Each row of a before or after table is a point. One or more steps were done to the points. Then noise was added and the rows were shuffled. The steps act on columns, c1 being the first. What was done? A step turns or swaps two columns, mirrors them in a line or flattens them onto one, adds a multiple of one to another, or multiplies or shifts one. Angles are multiples of 10 degrees, from the lower column toward the higher: turns from -170 to 170, lines from 10 to 170 but not 90. Use the fewest steps. Two steps may share a column if one is a turn and the other turns, adds or multiplies; they go together, in the order done. Otherwise the lowest column goes first.
(in the rows, 128 means zero)

Before, 14 rows:
[[172 106]
 [156 132]
 [131 170]
 [131  85]
 [119  97]
 [126  54]
 [143 125]
 [ 92  48]
 [113 141]
 [120 126]
 [165 107]
 [ 95  69]
 [158 152]
 [ 90 177]]
After:
[[115 114]
 [170 129]
 [205 128]
 [102 156]
 [130 145]
 [163 114]
 [187  94]
 [ 73  91]
 [147 169]
 [130 118]
 [ 80 135]
 [210  93]
 [119 155]
 [146 170]]
Steps: turn c1 and c2 by 90 degrees

Before, 14 rows:
[[124 140 166 111]
 [162 104 127 152]
 [142 108  83 186]
 [139 122 173  99]
 [113 154  96 124]
 [166 166 121 152]
 [122 132 106 149]
 [164 124 158 163]
 [153 185  86 108]
 [134 128 126 128]
 [103 194 174 157]
 [175 141 122 104]
 [189 167 156 149]
 [164 144 131 180]]
After (14 x 4):
[[203 153 120 104]
 [186 107 166 162]
 [149  78  70 186]
 [185 118 132 180]
 [182  92 128 152]
 [145 137 187  99]
 [189 154 119 152]
 [104 157  87 124]
 [225 156 164 149]
 [120 148 177 112]
 [167 196  73 107]
 [ 88 181 188 158]
 [138 127 126 128]
 [118 121  99 149]]
Steps: multiply c1 by 1.6; add -0.5 times c4 to c2; multiply c3 by 1.3

Before:
[[136 165  98  58  71 148 151 152]
 [115 132  83 102 166 152  89 162]
 [129  70 192 150 162  91 199 160]
 [147  80  88 132  93 101 201 154]
 [170 131 161  61 142 154 177 111]
 [121 131  91  97 157  62  95 106]
 [139  87 130  48  97 110 127 125]
 [188 120  86 150 116  78 170 178]
 [ 97  63 158 147 148 128 109  99]
 [192 153 123 134 148  99 127 144]]
After:
[[176 182  94 152 130 147 103  64]
 [110 114 115 141 135 108 190 110]
 [117 165 101 154 127 170  61  81]
 [ 73 131 136 124 145 176 146 162]
 [188 177 127 129 136 117 144 111]
 [127 155 180  87 167  93  89 126]
 [142 118 144 118  83  92  88  97]
 [118 153 168  93  99 164 109 135]
 [171 124 128 136 143 179 163 165]
 [109 160 158 109 190 189  96  77]]
Steps: turn c1 and c2 by 120 degrees; turn c1 and c6 by 140 degrees; flatten c3 and c4 onto the line at 140 degrees; turn c7 and c8 by -160 degrees; turn c5 and c7 by 30 degrees
